Each row is a point. Each copy is the shape, with its points in the same order, turned, moved and blurred by noise. Some copies are also mirrored. Which?

Shape (6 x 3):
[[-13 -50  70]
 [-19  10  -6]
 [ 13  15 -33]
 [-35   7 -22]
 [-18   9  39]
 [ 22  30 -40]]
Copy 1 (6 x 3):
[[-49 -50 -61]
 [-14  15   2]
 [ 28  20   6]
 [-19  37  -1]
 [-37 -24   0]
 [ 40  19  22]]
Copy 1 is: only turned
Copy 2 (6 x 3):
[[ 29 -53  45]
 [-19   3 -17]
 [  4  24 -47]
 [-34  -7 -32]
 [ -8   1  25]
 [  3  44 -55]]
Copy 2 is: only turned

Shape (10 x 4):
[[ -5 -35  39  12]
 [-40 -48   7 -65]
 [ -5   2 -13  18]
 [-38  -9  35 -68]
 [ 19 -29  12 -25]
 [ 18  12 -30  -1]
 [  6 -21  56   0]
 [ -3  -5 -39  -6]
 [ 53  -7 -25   8]
 [-16  11 -33  10]]
Copy 1 (10 x 4):
[[ 15 -17  34   7]
 [ 74  14  37 -49]
 [ -2  -6 -28 -17]
 [ 44  47  55 -44]
 [ 37  18   1   8]
 [ 11  27 -48 -15]
 [ -2   9  35  18]
 [ 26  17 -41 -22]
 [ 18  19 -53  25]
 [ 14   5 -38 -40]]
Copy 1 is: only turned
Copy 2 (10 x 4):
[[-24 -28 -24  39]
 [-13 -91  38   0]
 [  7   5  -8  -6]
 [-31 -57  60  13]
 [ 12 -39  12  44]
 [ 37   9   8 -10]
 [-34 -21  -6  54]
 [ 40 -18   8 -20]
 [ 56   3  -2  29]
 [ 20  -2  -3 -30]]
Copy 2 is: only turned

Shape (7 x 4):
[[ -4  49  38  30]
 [ 45   7 -10   0]
 [ 30  12 -25 -13]
 [-12  10  38  29]
 [-33 -16 -40  61]
 [ 37  -5 -37  26]
 [-24 -18 -32  43]]
Copy 1 (7 x 4):
[[ 21   4   7  53]
 [ 37 -14  -6 -27]
 [ 33 -15 -29 -30]
 [ -5   3  26  28]
 [-40 -76 -11   7]
 [ 28 -53  -8 -28]
 [-29 -59 -10   1]]
Copy 1 is: only turned
Copy 2 (7 x 4):
[[-43 -23 -12 -45]
 [ 35 -26  -5 -27]
 [ 36  -8 -23 -15]
 [-41 -12  20 -17]
 [-21 -35   4  60]
 [ 38 -43  -8   6]
 [ -7 -27   0  44]]
Copy 2 is: mirrored
Copy 3 (7 x 4):
[[  9  60  -8   1]
 [  6   1  -7 -63]
 [-28  -4  -9 -53]
 [ 26  23  -3   8]
 [  0 -21 -72  17]
 [  1 -13 -49 -54]
 [ -1 -22 -56   2]]
Copy 3 is: only turned
Copy 4 (7 x 4):
[[ 27  45  44  27]
 [  1  14  -1 -38]
 [ -9  22  17 -48]
 [ 20  19  13  31]
 [ 63 -47  32  -6]
 [ 24  -4  -6 -44]
 [ 41 -44  20  -6]]
Copy 4 is: mirrored

Shape (9 x 6):
[[ -8 -49  -3  -3   5 -39]
 [ 47 -47  10  24  17  47]
 [ 11  15 -31 -32  34  32]
 [-33 -51  29   0  -9  -5]
 [-12 -33 -25 -20 -10 -44]
 [ 51  41 -34  25  35  31]
 [ -5  12 -17 -52 -33 -20]
 [ 31  13  45 -29  21  31]
 [-17 -14 -20  37  -1  40]]
Copy 1 (9 x 6):
[[ 21 -51  14 -27 -23  20]
 [ 24  17  58  17  23  57]
 [ -9  58   7 -15  -9   4]
 [-20 -62  28  -3  16  13]
 [ 11 -38 -27 -12 -28  16]
 [ 40  68  27  39 -32   2]
 [-45 -13 -28   7 -50  11]
 [-36  34  69   0 -20  22]
 [ 19   3  10  31  34   2]]
Copy 1 is: only turned
Copy 2 (9 x 6):
[[-38 -19 -16  20  16  27]
 [ 62 -51  -8   5  14  18]
 [ 26  10  23 -58  30  31]
 [-10  -2 -57  17   6  18]
 [-54  -5   1  -2  -2  21]
 [ 61   9  69 -17  32  22]
 [-36  25   7 -38  -4 -18]
 [ 40   2 -16 -30  59 -24]
 [ 45  13  -5   9 -17  42]]
Copy 2 is: mirrored

Shape (14 x 8):
[[  7 -29   9 -30  34 -28  49 -25]
 [ 12   2  58 -49  21   8  10 -41]
 [ 13 -18  -6  22  27  35  -4  60]
 [ 19  73 -20  -3 -37  27  12   8]
 [-31 -27  41 -12  26 -25   3 -18]
 [ 55   6  -7  20   5  10 -11   4]
 [ 44  -6 -21  30   6  42  -4 -13]
 [ 32 -39  34 -12  20  -9  48 -12]
 [ 36  52  -3  66 -52  21  14  20]
 [ 34  47 -25  -3 -82   7 -33  14]
 [-20 -38   9 -15  17 -13  26  -4]
 [  8 -16  13 -23  59 -13  31 -56]
 [ 29  54   7 -12 -18 -37   6  20]
 [ -3 -21   6  30  37 -22  -5  23]]
Copy 1 (14 x 8):
[[ 55   4  27   5   1   7  25 -24]
 [ 52  -2  34 -15 -21  66  -9 -10]
 [  3 -68 -19 -13  -4 -28 -27  38]
 [  3  41 -13  10  -1   3 -22  92]
 [ 17 -20  26 -17 -36  43  19 -38]
 [  7 -21 -18  44  -6  12 -20  38]
 [ 11 -32 -52  32  12  19  -6  44]
 [ 67 -27  -2  21 -24  17  12 -12]
 [-27   4 -37  43 -56 -18  -2  93]
 [-39  48 -34  35 -26   0 -64  46]
 [ 16 -13   5  -7 -15  -5  25 -25]
 [ 41  -5  25  -1  15  47  42 -12]
 [ -1  20  43  32 -17 -14 -28  43]
 [-13 -60  17  14  -7 -23  22  -5]]
Copy 1 is: only turned
Copy 2 (14 x 8):
[[ 18 -29  -7   8  35  14  28  37]
 [ 47  29  -7 -32  11  11  40  24]
 [ -8  -3  68  25  -3  30 -57  -1]
 [ -8  50 -30  51   7 -24 -26 -36]
 [-12 -14  31 -34   3   8  31  19]
 [ 14   7  -4  28 -29  -6 -43  13]
 [ 32 -16  -6  24 -40  15 -36 -20]
 [ 16 -14   2  12   1  46  30  45]
 [-28  38  -8  86 -61  -9 -29 -29]
 [-36  58 -56  17 -18 -27 -59 -28]
 [-12 -23  15   0  24  28  19   6]
 [ 54 -37   5 -10  20  -4  40  27]
 [-22  48 -13  29  12 -39 -19  31]
 [-21 -30  48  12  -2  -9 -14  24]]
Copy 2 is: only turned
Copy 3 (14 x 8):
[[ 30  26 -34 -56  38 -40   3   8]
 [ 11  10 -28 -57   1 -58 -33 -62]
 [  5 -54   7  36  43 -50  -8   6]
 [ 28  -3  53  23 -36  11 -36 -25]
 [-31  13 -21 -56  17 -53  -5  -7]
 [ 11  -1  -9  41   1 -35  14 -20]
 [ 10 -15 -15  37  26 -11  20 -40]
 [ 41  -6 -46 -48  19 -50  17 -14]
 [ 14 -30  56  45 -42   0  31 -15]
 [ -2  -2  13  54 -75  14 -28 -15]
 [ -2  -3 -18 -45  37 -30  -6   8]
 [ 14  52 -25 -52  56 -45  -2 -30]
 [ 19  24  32  15 -46 -44 -20  16]
 [-18  -7  -3  -5  37 -59  13  17]]
Copy 3 is: only turned
Copy 4 (14 x 8):
[[ 11  -2  54   6  -4  17  31  22]
 [-34   8  23  -4 -52  14  14  57]
 [-11   4 -37  63  21  10 -25 -14]
 [-10  59 -70 -35  23  -2  10  22]
 [-32 -11  45  16 -22 -29  14  15]
 [  7  17 -43   5 -24  24  -1 -22]
 [-17  15 -47  15  -9  42  25 -31]
 [ 20 -15  21  28 -24  21  36  29]
 [ 15  48 -99   3  -1 -26  36 -14]
 [ -7  13 -93 -68   5 -20  -7  -1]
 [-12 -17  32  18  11  -5  22  14]
 [-16  20  64   5 -28  32  35   9]
 [ 28  40 -24 -32  -6 -27 -16  20]
 [ -3   4  12  41  -2 -22  -7 -30]]
Copy 4 is: only turned

Shape (11 x 8):
[[ 29  38  22 -29 -33  16  -3 -27]
 [-11  22  62   4  -1 -46 -52  28]
 [ 18   6  -2  22  28 -45 -12  18]
 [ 10  17  23  81 -19 -26  13 -50]
 [-25   6 -54 -34   1 -14  24 -27]
 [  6   6 -57 -47 -61 -41 -15  20]
 [-60 -44   1  -6  19  41   2 -11]
 [-62  -6 -19 -22  11  57   2  33]
 [-21  -3 -26  34   9 -40   7  29]
 [  8  25  12 -18 -34  -9  51  -2]
 [ -2 -20  20  -9 -11  -2 -19  14]]
Copy 1 (11 x 8):
[[-10  12 -46  33   4  22  43  -1]
 [  1 -29  38 -24  17  87  34 -11]
 [ -4 -48   6 -34  33  13   3  -6]
 [-27 -18  36  52  66 -13  19   2]
 [  9   2 -54   8  -4 -31 -17 -51]
 [ 41 -69 -62  10 -27  11  19 -47]
 [ 37  45  15   0 -37  -6 -45 -15]
 [ 17  23 -13  -6 -68  24 -63  -5]
 [ -8 -58   9 -23   9  -6 -31  -6]
 [-40   2 -21  13 -25 -16  39 -25]
 [ 28  -2  11  -8 -13  14  14   6]]
Copy 1 is: mirrored
Copy 2 (11 x 8):
[[ 18 -36  31 -10 -22 -33  22 -34]
 [-39 -83  57   6  18  23 -18  12]
 [  2 -12  31  15  33  21 -27  29]
 [-29   4  15  54  35 -17 -37 -60]
 [  5  23 -13 -63   8 -26 -13  13]
 [-11  27  55 -57 -50  -3  -8  26]
 [-30 -33 -77 -32   0  15   4   3]
 [-11 -24 -52 -70  -2  51  24  -8]
 [-29  20  16 -10  33  37 -25  18]
 [-12   8  30 -17  13 -28  46 -18]
 [-22 -37   2  -1 -17  13   8  14]]
Copy 2 is: only turned
